Rows are points. Examples show where two turns around zero, p and q, send a point. Where does a point land after both, in the order given? Backwards means that the second turn is done in reverse. Each puzzle has new turns, and all numbers are rounded.

Turn p:
[-21   2  23] => [12  5 28]
[ -3  17 -19] => [-15  18  -9]
[ 26 -38 -32] => [-23 -41 -31]
[-2 19 28] => [27 17 11]
Turn q:
[ -3  33 -41] => [-29  38 -22]
[ 12 -29  19] => [ 26 -25   2]
[ 9 19 23] => [12 14 25]
[-18 -23  -1] => [ -9 -27  -5]
Where do these land?
p, then q: [-13 -15  -1] => [  1 -17  10]
q, then p: [-30   0 -28] => [-31   5  26]
q, then p backwards: [-28  -8  -5] => [ -7 -21 -20]
p, then q: [ 27 -15 -12] => [ -6 -11 -31]
p, then q: [22 51 22] => [13 58 -9]
q, then p: [ 23 -14  24] => [ 21 -17 -24]

Turn p:
[-11 -22 -11  11 -16 -21] => [-16  -4  -1  33  -1 -12]
[ -4 -31   7  18  18  -8] => [ -1 -23  10  19  27  -1]
[  9  69 -22  -2  -1  22] => [ 35  51 -25 -30 -20   7]
[ 8 47 14 -9 -3 -5] => [ 14  29   7 -32 -13 -17]
[-22 -20  19  -7   1  10] => [-28  -8  12  -4  16  13]
[ 18 -14   4   4  -8  12] => [  7 -14  11   6 -11  15]
[  2 -29 -11 -14   9 -10] => [-11 -30 -14   8   3  -5]
Turn q:
[-28  24  17   8  22 -10] => [-17  18   0  19  31 -20]
[18 46 10 33 11 12] => [-7 19 33 48 -8 -2]
[ -7  18 -12 -27  11 -13] => [17 29 -7 -8 18  2]
[-17 -14   2 -19 -39   4] => [-20   3  -9 -41 -16   0]
[ -3 -36  -6 -11  -9  -2] => [  4 -24 -18 -25  -3   4]
[-16  -4  -1  30  -2 -25] => [-11  -5 -24  19  -6 -26]
[ 13  -2 -14  -8   5  27] => [ 6 -4  9  0 -2 32]
[ 40 -31   4  -6   1   6] => [ 28 -36  15 -11 -13   9]
Where do these land?
p, then q: [-21  18  12  12  -1  15] => [-5 20 20  9 18  6]
q, then p: [-17 -11  -5  13 -14  76] => [-43  16   5  -4  26  61]
q, then p: [-4  8  5 -6 27  2] => [19 -5  2 -8 21  0]
q, then p: [ 14  -5  13  17   0 -29] => [  3 -11  10  22  -8 -27]
p, then q: [ -6   4 -17  12 -13  -7] => [ -5  10  -4  19 -14  -4]
p, then q: [-10 -11  -7   0  22 -17] => [ 15  -9 -21  12  13  -3]
q, then p: [ 51   1 -20 -34   0 -22] => [ 32 -22  16 -18 -50   0]
q, then p backwards: [-25  -1  31 -12  -8 -17] => [-19  12  18 -18  14 -27]
q, then p backwards: [ 20  -2 -13  -1 -13  -2] => [ 22   8  -5  -2 -11   8]

Turn p:
[ 16  20  20  16  29 -24   3 -28   3] => [  5   9   5  -2  45 -28 -19 -13   8]
[ 16 -31   7 -12 -34 -21  22 -14 -25] => [  4  -7  13   4 -40 -30   1 -38  -5]
[  0 -24 -43 -27  12 -27  -4 -48  -5] => [-13 -12 -39 -34 -15 -29 -38 -17 -26]
[19  8  2 26 -9 33 26 10 27] => [48 -3 12  5  9 33  8 -3  7]
[-32  21  15  13  41 -22  26   4  -9] => [-20 -18 -15  -2  48 -13  24 -11  26]
[-17  32   0 -28   1  -1  29  15  14] => [  6   7 -11 -27  12  -1  48   5  -1]
[ -5 -41  -8 -32 -12  26 -44  -6   7] => [-26  -3  17 -20 -42  22 -30  23 -24]
[ 26   5  11  26 -12  41 -29  29 -23] => [  6   9  27  56  -3  30  -3  19 -16]
[-35   7   9   5 -43  15 -30  26 -14] => [-31  30   4  23 -32  31  20  11  16]
[ 13   4 -12  12  28 -21   0  12  25] => [ 20 -13 -14  -4  21 -16 -11  26  15]
Turn q:
[ 15  16  -7  24  17 -38  -7  35   0] => [ 35 -19  -6   9  43 -23  -1   2  -7]
[ 55 -35  37  40  -6 -43  20  14   2] => [ 76 -30   0   9 -14 -10  38 -33  -5]
[ 10 -14  -4  -8  29  24  13   0  35] => [-6  2 24 -4 16 34 20 -7 27]
[ 32   9   6 -44 -28  34  29  -9 -41] => [ -5  52  14 -31 -34   4  27  15 -41]
[-19  11   6 -12  15  16 -30 -12   5] => [-22   5   9   0   5  14 -36  -7   2]
[ 33  -6 -30  -4  -8  34  -8   6 -14] => [ 11  32 -14   2   4  36  11  23 -16]
[-44  -2  -4 -42 -17 -11  -8 -16   8] => [-34   7  -7 -28 -20 -20 -27   8  30]
[-40  -5 -19   5  26  19 -10  -7 -10] => [-45 -11 -20   2  17  18 -12  -5  -1]
[-37  10  20   6 -21 -17  -4  22  20] => [ -4 -39  12  -2  -9 -26 -21  21  13]
[ -4  15  -5  35  -7 -18   4 -33  -6] => [ -6   2 -14  43  -8 -24   2 -16  -3]
Where do these land?
q, then p: [ 19  15  29  -4 -29 -24 -39  -7  19] => [ 14  40  26  20 -10 -21 -30  22   4]
p, then q: [-17  40 -27  42   2 -42 -10  33  12] => [12 -6  1 33 59 -3 22 32 35]
q, then p: [ 28  18  16  36 -28  13 -31  -1 -18] => [  7  13   9  65  -7   2 -16  -5  -9]
q, then p: [  3  -6  38 -24  -7 -29  23  22 -31] => [-11   1  11 -14 -28 -52  11 -18 -24]
p, then q: [  0 -27 -27   0  31 -20  25 -21 -28] => [ -1   6 -57  -6  -5   5  -2 -27  23]
q, then p: [-25 -31 -12 -14  31  22 -15  -6 -26] => [-30  -6 -24 -23  -5  35  -2  -2 -32]
p, then q: [ 14   3  32   2  43 -28  33 -13 -23] => [  2 -14 -11  -9  13 -15   6 -66  21]
p, then q: [ 16  -1  -6 -27 -14  23 -25  38  35] => [ 25 -10  23 -28  -5   3   9  43 -32]
p, then q: [15  2  3 -8  7 26 10  6 -7] => [  1  -3  -1  -7  -7  10  14 -13 -25]
p, then q: [ -9 -25   1   9  11   0  -8 -28  38] => [  5  16  10 -20  -2  25 -37   2  21]
q, then p backwards: [-26  -3 -25  11 -32  27  33  -9  17] => [-32  -4   0  -8  -9  -9 -23  52 -14]
p, then q backwards: [-19  15 -22 -23 -14  30   5 -15  11] => [ 15 -29  -5 -18   6  25   0   2 -32]

Turn p:
[  3   4 -12 -11  -4   9 -16  -4   5  -8  -4] => [  4  -4   3 -10  -7 -18   1   3   2  -5  14]
[-16   3  -2  -8  11 -11  -8   6  17   3  -4] => [ -2   1   1  -2   8 -20   8   0   4 -10 -19]
[  9  -6   4   3 -16   1  20   7  -8   8  17] => [-7  4  2  4  0 18 -5  5  3 28  1]
[  5   5 -15  -3   4   3   3  -5 -11  -4   9] => [ 7  9  1  0  2  3  6 -1 10  2 16]
[ -3  -6 -13  -7   1  11  -1  -1   5 -19 -10] => [ -3   0 -11  -7  -4 -10   9  13  -3  -9  14]
[-15  12   9   7   5   3   2   1   8  18  -9] => [ 12  -6  -4  -9   5   3  -5  -4   1  -5 -25]
[ -3   9  -2  -1  -5  -3  -4 -12   2 -19   1] => [  4   4   2   5 -20  -5   6   4   3  -9   5]
[ 11  -5  14  16   0   6   7  11 -11   4  20] => [-13   0  14   0   5  29  -8   0   2   8   1]
[  8   1 -15  -2  -8   2 -16  -6  10  -9  -2] => [ -3  -8   0  -3 -11 -18  -2  -1  10  -4  15]
[  2   6  14  10   9 -17  15  14  -8  11 -16] => [  6   1  -6  20  18  11 -15   3  -7  -4 -18]
[ -1 -20   5  14 -10   0   4   1 -16  12  11] => [-16   9  -5  -3   1  19 -10 -15  -5  14   1]
[ -1   2  -2 -21  -2   4 -14  -5  -2 -14  -7] => [  6   3   6  -4  -8 -19   6   5 -12  -6  12]
[ 0 -4 16  4 15 -7  9 -5 10 17 -7] => [  2 -15  -4   8  13   7   6 -11  -7  -1 -20]
Turn q:
[ -9 -18  -5 -12   0  -8 -12  -1 -10  10  -5] => [-12   4  -8  13  -6 -11  -2 -12  -5  16   0]
[  0  -6  -1  -2   2 -15  -6 -15  -6   5  -7] => [  0   3   3  14   2  -4  11 -11 -11   8   0]
[ -3  -6  -5 -10  13   1   7  21  -5   7  -2] => [ -3 -14  -6   8  -5  -3 -20   5   6   9   4]
[ 17   6   3   5  -2  14  -5 -12  10  -3  13] => [  2  -4   3 -18  -4  10  18  -6   9 -10  -2]
[  6  13 -10   7  -5  -2  -1   4  16  -3   8] => [ 13   4  -5  -1   0   5   2   0  13 -18  -5]
[-11 -14  -3 -15   6  -4  -5   9   3 -15  -3] => [  1  -6 -13  -1   3 -22  -8   1  -3   9  -9]
[  2  14   0   7 -11  13   0  -6   0 -12  12] => [  6  10   1 -21   6  12   4   1   5  -6  -5]
[  7  23   7   4 -24  12  -5 -12  14   3  12] => [ -6  17   4 -13   5  17  20   5  17 -17  -7]
[-17 -12 -11  -8  12   0  11   4  -2   0   4] => [ -4 -12 -16   3  10  -4 -17  -6  -7   4   2]
[ 9  1 -5 -4 -7  5 18  5  2 -8 -6] => [ 6 -6 -9 -3 -4  9  0 19 -5 -1 -3]
[ -2  -6  20   9   3 -13   0  -5  -1  12  -5] => [-8  2 16 11  3 -9  8  1 -6 -2 17]
[ -9   2   4  -5  10  -3 -13 -12  -1   7 -16] => [-10  -2  15  12   4  -6   2 -10  -6   5 -12]
[  5   4  -5  -5   9  -1  17  21 -18 -15   6] => [ 20  -9  -6  -7   1   5 -19  13   3  17   8]
[  5  -1  10  28  -4   1  -6  -2  -1  12 -11] => [ -4  11  22   3 -15   2   2  -2  -9 -14  11]
Where do these land?
p, then q: [  8  -1   0  -1   7   8   8   5   8 -11  14] => [ -9  -8  -5  -7   4  -4 -11  11   4  -7   9]
q, then p: [  2  -8   8   2   1  -8   8  -6  11   7 -10] => [-11  12  -5   6  -1  14  -1   4   0  -3  -2]
q, then p: [ 13  -3   5 -10  -7   4 -12   3   5 -10   3] => [  3  -4  -9   9   3 -11   1   9   0  14  -8]
p, then q: [-10  -3  -3   4   8   3  -9  -8   8  -4  -1] => [  5  -1 -10  -1   9  -2   5   7  -9   3  -7]
p, then q backwards: [ -1   4  -1  -2 -10   2  -1   7  -8  76   5] => [-24  20 -19 -23  33   6 -20  -8 -36 -30  21]
q, then p: [  6  12 -13   0   4  -6  -1  -2   3  -9  -6] => [  2 -15  -5   6   3   3  -8   3  -4  -4  11]
p, then q: [ -4   0   1  -3  10   8   4 -12 -14 -11 -11] => [ 15  -1  -6 -15  -2  15  -1   2   0  10   2]
p, then q: [ 15  -5   7  13  -3  -2  -1   1  -5 -11   9] => [-12  10   1 -18   3  -4  -5  -4   1  -8   4]
q, then p: [ -7 -10 -20  -7   2  -9  -3   8 -12  -6   3] => [  7  -2  -3   0   2  -9 -10 -19  14   1  11]
q, then p: [-4  5  6  9  2  1 -5 11  3  3 -5] => [-5 -2 10  3 -8 -4 -5  3 -3 -7 -7]
q, then p: [-5  7 11 -7  4 -9  1  2  0 -7  5] => [-3 -6  6  7 14  0  5 -3  3 -4 -7]
p, then q: [-10   5   1   4 -10   2   4 -16  -1  -5   1] => [-1 10 -8 -1 -6 12  7  9 -1 -2 -6]
q, then p: [ -4  -2  -3  -1  -7   6   7   8   1 -11  -7] => [  1   7   2  -1   7 -11 -11   6  -2  -2   6]
